Rows are points. The last column is the point's height on a tilted bowl or saddle (a function of degree 2), plus a little noise. Along how many of its main directions does it bend up, bend down or stay straight?

Points:
[[ 52 -20  42  23]
 [-35  30  -2 -16]
 [ 56   5  12  -9]
 [-19  51 -14 -29]
 [ 20  37 -30 -64]
 [-11  -5  -2 -13]
 [ 12   4 -23 -23]
 [ 44  11 -39 -38]
 [-66  34 -26 -19]
 [-50 -20  16 -34]
 [  0  31  59 -56]
 [-22 -37  11  -6]
 [ 25  21   5 -31]
 [  9  -1 -25 -19]
 [-92  46  -8  35]
 [ 29 -16   3  21]
 [ -8 -12  -9 -10]
 [-45 -19 -17 -44]]
Directions: 1 up, 2 down, 0 straight

Points (17 x 4):
[[  4  15 -36 -16]
 [  6  41 -37 -15]
 [-38  67 -35 -61]
 [ 29  42  -8 -18]
 [ 56   0  35  -5]
 [-19  15  21  -9]
 [ 32 -40  59  54]
 [ 19   4 -55 -16]
 [ -8  25  38  -2]
 [  9   6  11  -1]
 [  1  -1  -1  -6]
 [-16  47 -25 -32]
 [-10 -15  31  22]
 [ 33  -6  31  11]
 [-31  -8  41  24]
 [-54 -12 -45 -73]
 [-33  -8  52  35]]
Directions: 1 up, 2 down, 0 straight

Points (17 x 4):
[[ 56  -9  27  52]
 [  6  51  49  54]
 [ 27  46 -38  51]
 [ 23  -9  -3  11]
 [-23 -14 -10 -11]
 [-14   6  60  34]
 [ 23 -70   6  22]
 [ 64  18  22  67]
 [-16  -3  13  -1]
 [  2  -3 -24   1]
 [-56   4 -59  10]
 [ -4  -1  50  27]
 [ 24 -36   9  14]
 [-35  46 -30  27]
 [ -2 -46 -10  -5]
 [-25  19  -2   3]
 [  5  -7  32  16]]
Directions: 3 up, 0 down, 0 straight

Points:
[[  5 -39   6  31 -43]
 [-17 -44  42 -23  15]
 [-56 -13 -16   2  31]
 [ 20 -45 -51 -11 -37]
 [-28  34 -43  10  45]
 [-12   0  -4   4   6]
 [ 13  27  19  19  -7]
 [  6  55 -47   0  26]
 [-54  43 -23 -22  70]
 [-13  19  37 -23  13]
 [-27  -4   3   5  14]
 [ 30  97 -56  41  69]
 [-36 -38 -39 -40   8]
 [ 35  21  35  -9 -26]
 [-32  38   3  13  42]
 [ 14  16   7 -26  -7]
 [ 50  59 -13  28   0]
 [-24   4 -29  16  16]
 [  1  22   3   6   6]
 [ 59  -4  21 -17 -32]
 [ 26  76 -28   3  17]
 [ 48 -15 -14  -6 -29]
 [ 65  36 -27 -27 -38]
 [-23  24   5   2  28]
 [ -2  22 -24  -3  12]
 [ 63  19 -34 -14 -28]]
Directions: 2 up, 2 down, 0 straight

Points (24 x 5):
[[ 52   1 -10  47  53]
 [  3 -26  15 -26   4]
 [ -2  14 -21  77  20]
 [-36  38   7 -12  -6]
 [-10 -44   1  -2  21]
 [  6   4 -26 -33  16]
 [-31 -74  -6  -8  43]
 [ 34   6 -62  -1  50]
 [  2  19 -47 -40  35]
 [-40  10  17 -40 -30]
 [  8  39  -3 -14  -1]
 [ 32 -48 -18 -27  50]
 [-29  -5 -32 -61  26]
 [-44   8 -38 -16  32]
 [-12 -16  16 -33 -11]
 [ -4 -38 -36 -45  45]
 [ 46  35  -5 -53  -8]
 [-67  11 -28 -25  39]
 [-30  50  41  26  28]
 [-38  49  44  40  52]
 [ 13  -8  14  38  30]
 [-12  -7 -11  20  11]
 [ 13 -26   2  41  21]
 [ 38  -4  22 -20  10]]
Directions: 3 up, 1 down, 0 straight

Points:
[[ 36  21  -9  31  -7]
 [-33  -3   4 -44 -25]
 [ 26 -60  -7  17 -38]
 [ 20  24  18  30 -11]
 [ 30 -31 -24 -40 -35]
 [-58 -23  47   9 -48]
 [-43  17 -33 -28 -18]
 [-25 -22  63  40 -55]
 [-34  -4  -3 -12  -8]
 [ 16   7  31   1 -15]
 [ -3   4  -9  47  -4]
 [-20   7  45   2 -25]
 [-41  22 -61  -3 -18]
 [-19  21  19   9  -6]
 [ 62  15  59  15 -73]
 [-13  32  20 -36 -18]
 [-12   8  38  16 -19]
 [  5  58  45 -29 -43]
 [ -3 -26 -16  69 -25]
 [-44  20 -15  46 -17]
 [ 17  66 -18   7  -6]
 [-12 -33  51 -43 -55]
 [-30  22  12 -16 -10]]
Directions: 0 up, 4 down, 0 straight

Points (39 x 7):
[[ 22   4  15  36   4  16 -25]
 [ 38 -15  13 -84  54  19 -15]
 [-54 -31  -5 -36  21  25  18]
 [ 74 -13 -20 -42   8  26 -47]
 [-54 -20  34  -9  28   8  46]
 [ 43 -58  17  24  -8 -46   1]
 [-38  45 -49  40 -22   2  43]
 [ 20   0 -21 -10  38   7 -20]
 [-19  32  41  13  24  43   2]
 [-40  16  -6  30 -23  21  18]
 [-10  32 -20  -2  28  -4  -1]
 [-31   7   9  29 -21 -36  17]
 [-57  13 -16 -68 -16  29 -22]
 [ 39   6  55  30  45  28 -53]
 [-18  47 -52 -24 -45 -24  30]
 [ 28   9  18  17  19  19 -25]
 [ 32  13  30 -15 -12  -9 -14]
 [ 48  15  35 -10  22 -18 -34]
 [-18 -29 -51   4  -8 -23 -14]
 [ 20 -28 -18  69  53   2 -52]
 [ 64 -24  35   8  24 -42 -21]
 [ -4 -34  25  20   8  30   3]
 [-23   2 -34 -52 -27   4 -25]
 [ 39  -3  -3  68  -6  33 -72]
 [ -2 -26   7  25  -4 -32   8]
 [  5 -17  20 -23  20 -34  15]
 [ 73 -28 -10  70   0 -29 -79]
 [ 64 -31  18   9 -36 -15 -33]
 [ 25  13   6  -5  17 -33 -14]
 [ 12 -35  -9  10 -35 -80  -4]
 [ -2 -27 -10 -41 -37  29 -30]
 [ 76   2  17  31 -26  21 -57]
 [-29 -35  22  10 -25 -73  14]
 [ 38 -15  -8  10 -43  20 -31]
 [ -6 -33   2  29   2 -15   6]
 [-40   1  33 -38 -10 -37   1]
 [-54   1 -40  18 -60  20  -6]
 [ 22   7 -52 -27  -7  21 -33]
 [  1 -20  34 -47   6  38   8]]
Directions: 1 up, 3 down, 2 straight

Points, 49 rows:
[[ -15   11   28   16   41   16   -8]
 [  26   33    7   10   50   12   -1]
 [  -7   -5  -18   25   33    5   -9]
 [ -21   14  -27    5    2  -12   -7]
 [  20  -49   25  -16   13  -18  -20]
 [  27   49  -45  -21   -3  -22   37]
 [ -41   19   -3   28    5  -33  -41]
 [  19  -19  -47   12  -21   19    7]
 [ -45   -3   -3   41    4    2  -15]
 [  50  -26  -42   18  -20   10  -11]
 [ -42  -54  -34   67  -96   25   67]
 [  41  -83   41   48   12  -23   -9]
 [  74   36  -40    9  -41  -54   46]
 [ -31    1   30   46   40  -11  -31]
 [ -57   28   -3   14  -26  -37  -33]
 [ -50    7  -78   43  -31  -10    2]
 [  47    7   19   12   48   23  -45]
 [  -8   22  -53    3   50 -100  -55]
 [  61    5   37  -60    9   18  -99]
 [  29  -11   35  -17   11   -1  -44]
 [  57  -21  -63   21  -18  -43    5]
 [ -23   49  -26  -33   -6   50   27]
 [ -20  -51  -34   -5   28   -7    2]
 [  35   -6   50   16  -34   -4  -14]
 [ -41  -13    7   54  -31  -44  -70]
 [ -59   -9  -22  -17   72  -11  -18]
 [ -32  -55    0  -31  -12  -22   20]
 [  39  -13   -7   27    9   52  -19]
 [  27   37  -12    8    4   -3   -3]
 [ -66    5   11    1   31   -5  -35]
 [  27  -19   -4    6   -2    6  -25]
 [  19    4  -10   13  -14   14  -15]
 [ -18   28   32   16   16  -24  -21]
 [  -2    9   10    5  -24  -20  -13]
 [  47    9  -20    9  -27    2  -20]
 [  26   17  -37  -23   12   23   -8]
 [  48   33   25  -26   25  -67   16]
 [  24    6   41   11   72    3  -42]
 [  31  -30  -40    3    0  -25   -7]
 [ -10  -20   24   18  -48   45    9]
 [   2   22  -59   50   48   -8   37]
 [  29  -16   -6  -11   -2  -10  -21]
 [ -33   -4  -26   -7   12    7    1]
 [  -3  -19  -14   25   29   25    5]
 [ -20  -31   42   44   -5   20    6]
 [  22   16   24  -22    1   28  -50]
 [  -7  -24   -9  -34  -23  -18   17]
 [  36  -64    4  -30   18   43  -15]
 [  63  -41   11   -2    2   -7  -33]]
Directions: 3 up, 1 down, 2 straight

Points:
[[ 27 -27   3 -27   6 -35  -7]
 [-37 -25  -1  75  32  19 -14]
 [-27 -24  35  10 -37  29 -22]
 [  9  17  41  14 -36  93 -18]
 [ 45 -55  41 -54  27 -53 -54]
 [-10  -8  40 -33   3  26 -11]
 [  8  14 -33  30  -1   9  -5]
 [ 17  44  -2   4 -18  -6  -3]
 [ 17 -26 -18  26  11 -14 -10]
 [ 35  29  -6 -45  24 -31  -2]
 [ 22   9 -42 -20  47  30 -10]
 [-37  22  11  16  18 -84 -92]
 [ 72 -21  79  46  40   8 -75]
 [ 13  10  -1  -9 -34  25   4]
 [ 15 -29  65 -66  11 -19 -49]
 [  6 -35  14 -13 -18   1  -5]
 [-40  17 -36   3   1   3 -17]
 [ 10  49  -5 -17 -19  28   2]
 [-24  68  -6 -25 -49  23 -35]
 [ 40  34   7 -53 -10 -29   6]
 [-12  42  40   9 -21  45 -15]
 [  2 -26  26  39  -6  50  12]
 [-28 -13  55  17  29  34 -15]
 [-64 -43 -10 -48   2 -15 -61]
 [-13  -1 -26  -1   9 -19  -9]
 [ 22 -23  51 -39 -25  25 -17]
 [-14  47   1  30  28  52  -6]
 [-12  -7  52  13  23 -25 -44]
 [  3 -39  -6 -17  45   6  -7]
 [-59 -20  17 -21 -38  28 -50]
 [-68   0  -7  26  18  25 -17]
 [-14  31  15  39 -13  -7 -23]
 [-19  19 -14  11  48  -2 -19]
 [-30   0 -42 -39  16 -15 -22]
 [  0 -21 -61 -24  64 -30 -53]
 [ 31  54  46   7   1   5 -24]
 [ 29   4 -35  10  46  -5 -16]
 [ -6  21 -32 -30  11   0  -1]]
Directions: 0 up, 5 down, 1 straight

Points, 66 rows:
[[ -24   42   20   33  -17   25   31    2  -29]
 [ -38  -21   13  -44  -27   30   10   15  -19]
 [ -61  -47    8    0   14   52  -24   -3    3]
 [  -4   -5   32  -15   30    2   55  -16    6]
 [  27  -41    0    5    4   16  -10   16   22]
 [  -3   32    9  -20   -6   -4   -1  -10  -20]
 [ -17   29  -32  -21    6  -12    6   62  -39]
 [ -14   39   10   -2   52   42   53    5   -6]
 [ -24   45   27   32   24   23   72   16  -30]
 [ -15  -51    9    0   11   21  -22    2   15]
 [  15   -7    9  -10   12   59   -3   42   19]
 [   3   31   -4   17   33  -39  -23   66   -4]
 [   5   12  -11  -33  -38  -41   -4  -22  -43]
 [ -30  -21   24   -9  -24    3   44  -40  -18]
 [   3   35   41  -50   -8   23  -33  -40  -34]
 [  -2  -25  -16  -52   19    4    2  -12    5]
 [ -19  -33  -43    2  -50  -33   33    0  -19]
 [  -5   42  -22   13   33  -24  -20   29   -6]
 [  -8    3   -1    3    4   12  -23   14    3]
 [  24   68   51   54   36  -12  -33   50   -6]
 [  -2  -41   44   20    7  -44  -26   54  -27]
 [  20  -27   31   30   55   26  -30   10   15]
 [   0   -5   14  -53  -29   33    3   20  -16]
 [  29  -64  -34    2  -36   44  -12  -13   59]
 [  30   38    1   36    5   12  -35  -33  -18]
 [   4   10    0   -7  -43    6  -45    8  -26]
 [   2    7   35  -37  -39   23   -4  -13  -31]
 [  -5  -17   -8  -20  -19  -95  -42  -12  -57]
 [ -38  -24    9   -1    2   37  -20   -2    3]
 [   3  -39    3  -85  -21   -7   15    7  -27]
 [  14   17   -2   25  -15   27   44   50  -32]
 [  17    7  -24  -56    0  -20   26   48  -51]
 [ -49  -52   -1   -3    9    6   28   19  -18]
 [  20    4   19   81  -10    8   -3  -28   -4]
 [ -12    7   35   22   -1  -27  -13  -19   -7]
 [  79    6   -8  -23  -86   37   73  -33  -43]
 [  -7  -49   29   14   16   -2  -78  -37  -30]
 [ -30   18  -25  -38    3  -15   25   16  -38]
 [ -20   23  -23  -62   61   40   26   60    0]
 [ -18  -17    9  -11   16   38    3   32   14]
 [ -22   13   -2   24   34    1  -53   61   11]
 [   6  -16   17  -29   29   -4  -91  -34  -33]
 [ -66   23    2    2   -8  -28   30   10  -33]
 [   1   17    2    8   28  -16  -25  -12   -2]
 [ -33   19   76    0  -10   -9  -19   43  -35]
 [ -24   20   -2   43   -5   -2  -10   -9   -2]
 [  38   46  -19  -28  -14   -3  -10   14  -43]
 [  24  -20   36  -47    9   14  -35  -36   -2]
 [  17   18  -34   17  -38   27  -55   -2   -2]
 [ -21  -30   57  -50   -3   21   17   18   -2]
 [  27  -31   57  -24   21  -44  -26   -5  -27]
 [  19   53  -39    0   29   46    9   -9  -31]
 [  28   -6    0   63   23   -7  -34  -18    9]
 [  -2  -19  -10  -11  -40    8   13  -23   -6]
 [ -68  -90   47   -4  -37  -15  -51   47 -101]
 [ -41  -26   37  -29  -42  -29  -26   -2  -64]
 [  47   74  -13  -15   27  -53   27   65  -72]
 [   1   49   32   10   -8  -30  -15   17  -17]
 [ -80   -5   27   17  -43  -60   73   21  -75]
 [  46  -16    6  -16  -57   61    6   20   -4]
 [  32   22  -23    6  -35  -33   14  -60  -14]
 [ -39  -19   12   29   41   16   25  -48  -12]
 [ -24   -3   -6   10   23  -34   21   45  -16]
 [  65   12    6   16    5  -49  -61   25  -18]
 [  89   17   22   -5   38  -36   25   34  -50]
 [  -6   51   -6    0    1   -5    8  -24  -22]]
Directions: 2 up, 5 down, 1 straight

Points (65 x 9):
[[ -3  35  -4 -44 -29 -21 -19 -32   9]
 [ 48 -44  23   2 -61 -10  -8  17  45]
 [-13  16  11 -38  19 -12  22 -32  12]
 [ -8  -6  -8   7  14 -14  23  -3   4]
 [ 37  25  31  44  15 -15 -38  66  11]
 [-75  57  45  57  19  12  12 -16  31]
 [ 26 -64  26  11 -11 -45 -21  30  44]
 [  5 -10 -26  -8 -13 -19  13  19   3]
 [  0 -43 -40 -40 -50 -16  27 -23  11]
 [  3  41   7 -57 -31  68   3  -7  44]
 [-40   8  23   9 -28 -67 -38   7   3]
 [  5 -47  46  36   4 -21 -17  15  37]
 [-65 -63 -47  -8  -7 -12  -8  17 -12]
 [  4  55  -6 -29 -33 -38 -32  23  16]
 [-34 -19  25 -17  -6  34  53  29  46]
 [-17  22  -3 -13 -17  42 -28 -50  21]
 [-49 -12  33 -21  21  18 -20 -33   7]
 [ 11 -34 -43   5   7 -44 -50  56  10]
 [ 11  10  26 -18 -24 -57  84  -1  52]
 [ 47   4  52  -5 -30  -6  26   0  31]
 [ 20 -47 -58   9 -15  28 -12 -18  20]
 [ 45 -67  29  42 -19  41  -1  28  47]
 [ 11  58   3  -9   6 -11   3  24  11]
 [-18  19   6 -45 -45  26 -89 -12  32]
 [-33   3   2 -23  32  56   7 -29  35]
 [-15  -2  20 -40  -6  18  23  -6  17]
 [-27  30 -25 -18  17 -17  30 -22  -4]
 [  3  37  46 -30 -12 -32  -8 -17  14]
 [  5   1  35  44  26  40   2  61  48]
 [  6  -7  30   2 -26   6  -2  19  18]
 [ 25  28   5 -12  10  34  -7  35  28]
 [-56 -10 -56  65  18  61   6   4  60]
 [ 13  -9  32  13  11   1   8  36  23]
 [-21 -21   8   9 -25 -27   6 -10   8]
 [ 78 -35 -16 -22  24 -23 -30 -22  36]
 [ 25  18 -41 -92 -17 -62  24  16  40]
 [ 24 -14 -24   8  39  -1 -72  12   5]
 [-24  33  31  11  49 -13  11  13  13]
 [ 26 -11  35  12   1  13   1 -11  20]
 [  2 -57 -25  18  31  23 -59 -10  25]
 [ 11  27  -5  14 -12  55 -34  21  26]
 [-50  -2 -35 -10 -13  35 -13 -54   7]
 [-26  24   8   5  31  -1 -15  26   0]
 [ 33  19  16  32 -35  42 -20 -27  15]
 [-34 -48   5   7  51  43  10  18  54]
 [-37 -56 -23 -24 -59  20 -23   0  23]
 [-14  81  35 -21   3 -19 -42  25   0]
 [-49  67  13 -20  17   1  12 -12  -4]
 [-17 -94  -1   9   4 -12  29  21  47]
 [-21   7  47 -40   3   5 -60   6   6]
 [ 60 -23  37  15  15  13 -10 -68  59]
 [-63 -44 -31 -29  43  -3   0  14 -19]
 [ 17  -8  -6  51 -51  30   7  26  18]
 [  2  -2  -4   1  -7  -9 -25   6   0]
 [-76  -5 -11  67  12  12  -5   2  30]
 [ 31  12 -14  36 -63  -3  21   6   9]
 [ 17  26   2 -27   1  36 -53   8  23]
 [-30 -14 -17  -5 -41  49   4 -51  23]
 [ 43 -34 -10 -20  37  85  55  45 106]
 [-36 -27  43 -18  57 -33 -49  -5  -4]
 [ -3  -5  31   7  45   3  11  -7  25]
 [-23 -16  13  61 -46 -30 -14  17  29]
 [ 30 -17 -55 -11 -20  73 -23 -36  55]
 [ 40  54  -4 -27   7  32   7  33  42]
 [ 32  12   1  -4  10  16   6  16  17]]
Directions: 5 up, 1 down, 2 straight

Points:
[[  13   -8   53   37    3  -12   -3  -45  -62]
 [ -21   13   24   18   32  -77  -35  -24    8]
 [  37   10   28   20  -73   24    7   28  -36]
 [ -46   -7   27    2  -11   19  -54   28  -14]
 [   1  -14  -36   24  -14  -10   14   18    0]
 [  -8  -13   21   -8  -23   22    9   -6  -15]
 [  35   25   19  -19    6   11  -55   -6  -37]
 [ -57   24   20   21  -22  -11    3   11  -17]
 [ -18   10   13  -24    9   -8  -31  -30   -8]
 [ -38    1   -8    7    0  -12  -23   29   -3]
 [ -73   18   43  -23  -14  -15   64   23   10]
 [ -25   11   14  -24   22   56   19   20   25]
 [ -54  -46   -7  -13  -68   25   34    7   14]
 [  47  -40   54  -14  -12   32   10   -6  -53]
 [  17  -40   27    1   14  -43   16  -12   -5]
 [  25    4    0   51  -39  -10   34   10   -4]
 [  20  -14   43  -23  -48  -55   13  -11  -41]
 [  16    1   54  -42   33  -31  -20   38  -18]
 [   2   26  -24   50   -7    4  -30  -34  -41]
 [  23   13   -8   41  -67   -8  -77   34 -111]
 [  39   37  -16   43    5  -18  -35   46    4]
 [ -87   24   20    7   -9   41  -58   47   16]
 [ -38  -28   25   48   30  -64  -24   46  -27]
 [  -8  -28   -4   26  -11  -27   -4   -2   -8]
 [  47   -8    5    6  -12  -32  -72   25  -33]
 [  39  -33  -56  -13   17   59    7  -19   26]
 [   2    1   52  -25  -38   22    8  -31  -54]
 [  36   32   11   60   45  -29  -38  -24  -20]
 [  46  -10    5   28  -22  -38   -4   15   -8]
 [  15    7   -2  -10  -15  -25  -19    1  -12]
 [  -3    8  -30   24    3    5   18  -31   -9]
 [ -28   71    6   28   63  -12  -35   45   34]
 [  50   23  -37  -21  -23  -42   24    5   17]
 [  -7   29  -16  -57  -29  -28  -16    1   -5]
 [ -49  -75   31   15   12  -55  -29   10    8]
 [  -5   12    1   -3  -71  -23   40   30  -13]
 [   8   10   38   -1  -15   -1   65  -36  -34]
 [  17   -2   46  -13   26   25  -12  -22  -43]
 [  11    7  -25  -44  -45  -28   -9   -8  -19]
 [ -70   40   -3   27    2   15   -4   40   -3]
 [  10   11   -3  -22  -75   -9   45   -1  -20]
 [ -39    0  -24   -8    0  -64  -72   11   34]
 [  46   18   24    7   -2   19   10   17  -19]
 [ -18  -20  -91   40   14   19   10  -25   19]
 [ -30   46  -12    1   53  -39   -2  -27   11]
 [  17    8   15  -19    5   47  -28    3  -16]
 [  47   21   22    2   25  -15  -11  -21  -32]
 [  13  -22   56  -28  -28   -1  -20  -65  -93]
 [  26  -50    8   -2  -29   63   -3  -41  -23]
 [  25   20    8   27  -63   41   33  -25  -22]
 [  -5   14  -22   32   38  -28   10  -22   -4]
 [  53   43  -25    6  -15   -9  -16   30   -2]
 [  17   20   42   -1   30  -16  -42  -59  -65]
 [ -31  -16   45  -33  -15   15   52  -12   -7]
 [  20  -19  -27  -22   -5   -9  -17  -28    8]
 [ -12  -18   12    4  -44  -76   15  -37   -2]
 [ -18    5   14  -26  -40  -22  -28  -32  -41]
 [  48  -17  -33  -48   -3  -53   16  -13   30]
 [  18   11   -7   18  -15  -72  -14    2   16]
 [   9  -19   -2   -7   30  -20   39  -45  -12]
 [  38  -48  -51   25  -24  -66  -36  -10   46]
 [  21   36   16   19    1  -43   -3  -55  -39]
 [   4  -38    7   -4   24  -18   53  -57  -15]
 [ -69  -46   34   55   43    9  -15    3  -47]
 [ -16   40   43  -10   36  -43    2  -48  -43]
 [ -35   20  -35   39   14  -36   24   -4   -7]
 [  -1   40   19   -6   52   10    9   13   -2]
 [ -10  -17   28  -70  -21   -1   49   84  -28]
 [ -11  -80   50    4   18  -17  -16   13   -7]
 [ -42   10   65   28   -8  -28   -9   -1  -35]
 [   3  -16   29  -43    1   -4  -17  -14  -22]]
Directions: 3 up, 3 down, 2 straight

Points, 78 rows:
[[ 29 -15 -18   8 -24  31   0 -10 -10]
 [ 33  30   0  34 -27 -35  15 -33 -39]
 [ 62 -29 -47  14  -6   0   7  11 -34]
 [ 25  -1  28  -2  25  26  15  33  17]
 [-62  41  10 -17 -45 -37 -10 -43 -59]
 [ 11   0 -20  50  17  -8  33 -35 -29]
 [ 20  12 -14  30  -3  14  -2 -20 -10]
 [ -5 -43 -13 -26 -24  17   6 -19 -16]
 [ 34  17 -17 -29  11  -8  -7 -25 -31]
 [ 39  35  51  -3 -17 -19 -31  -4 -25]
 [  3  24  16 -57 -27  41   1 -15   8]
 [-10  13   0 -33  14  12  -9  14  15]
 [-47 -53 -22   2   1 -31 -26   6 -40]
 [ -8 -25 -16  -2  25  -1  -6  16  -3]
 [ 14   5  -1  16  32  -1  37  46   5]
 [-30 -11  27 -23  21 -33 -14  55  -2]
 [-16 -22  -2  13  -1 -22   2  56   5]
 [-26 -25 -49 -16  12 -51  21   6 -61]
 [ 16 -32   1   4   3 -32 -43  29 -17]
 [ 41  14 -11 -29 -20  34  79  55 -25]
 [-14  54  27  11   8 -40  37 -51 -43]
 [-28   7  -6 -24  30  17  -5  16  26]
 [-15 -15 -11  50   0  40  44 -14  -5]
 [ -8  -4 -54  32 -17 -20 -40  -5 -35]
 [-49 -27   8 -22  -2  33   5   3  22]
 [ -9 -44  82 -81  19  49  44  10  15]
 [-16  24   8   3  22  20  67   6  18]
 [ 15 -18  23 -13  -4  11 -29 -20   0]
 [ 15 -17  40  39   1 -57  22  25  12]
 [ -3 -23 -43  39  33  43 -36  16  -2]
 [ 12  67  36  42  60  41 -31  15  29]
 [  3 -29  18  -5 -12  50  -1 -53   2]
 [-62  32 -11  31 -62 -11  -6  13   4]
 [ 34 -19  -4 -16  20  15  18  34  -1]
 [ 57 -22  41 -16  29  -4  57 -62  -4]
 [-25 -22   4 -17 -26  35   0  40  22]
 [ 17   2   9  18  34 -35   3 -40 -24]
 [-16 -35  20  22   6  -5  46 -50  -9]
 [-69 -11  -6 -46 -21 -11  29  20 -17]
 [-38 -15  -2 -27 -26  39 -50  29  27]
 [ 25   0  29  40  33 -35  63   2   1]
 [ 11  11  11  34   6 -35 -11 -29 -19]
 [-24   6  36 -19 -30 -19  -7  22  -2]
 [ -3  12  25 -13  35  39  11  11  37]
 [-12 -55  49  39  22 -16 -11 -37   2]
 [ 56 -18  32  -4  58  22  25 -44  -8]
 [-20  69 -25   4  23 -32   3 -70 -73]
 [-32  65 -17  37  19  22  24 -18  14]
 [  8 -44 -16  12 -22  -3 -31  -3 -11]
 [ 52  16  14  29  20  23 -14   4 -11]
 [ 24  52  32   5  23 -14  12  10  -7]
 [-22  14 -25 -49  10   4  26 -95 -62]
 [  9  43  44 -60  17  53  -2   0  38]
 [-32 -51   0   9  41 -46 -42  15 -38]
 [ 60   1  46 -12 -27 -46 -25  15 -28]
 [ 67 -33  33   4  41  19  56  29  -1]
 [-49  11 -15  38 -26 -12 -25 -11  -3]
 [ 22   7 -15  23 -33  12 -15 -30 -17]
 [ 24  -6  35 -66 -36  12  10 -69 -40]
 [ 17 -24  27 -12  -5  36 -73  20   7]
 [ -3  38 -88  20 -24 -22  35 -14 -91]
 [-47 -67  29   0  -1  -5   5 -10 -11]
 [ -7 -11  -5  -1 -75 -25 -10 -18 -42]
 [-20   6  53 -20  60  12  51 -44  10]
 [-45  22   2   7  48  15  26  29  47]
 [ 49 -42  53  27  53 -17  45  29  17]
 [-64   8   7  24  82  65  67 -24  37]
 [ 58  39 -68 -44 -46  12  19 -23 -85]
 [ 59  17  -5 -31  78  18   5   9 -29]
 [ 21 -59 -38 -56 -19 -43   5  40 -57]
 [ 10   7   0  44 -22 -14  16  34   2]
 [-33   3 -13  17  12  23   6  -8  19]
 [-86  34  -1 -31  -7  28 -19  -5  58]
 [-38   6  28 -21  41   7  35 -33  12]
 [ 28  83 -16  51  40  14  33 -52 -74]
 [-34  15   4 -20 -60  27  64   8  -6]
 [-26  17 -19  21  30   9  -5   4  14]
 [ 17   5  27  11  18  15  23  43  19]]
Directions: 1 up, 5 down, 2 straight
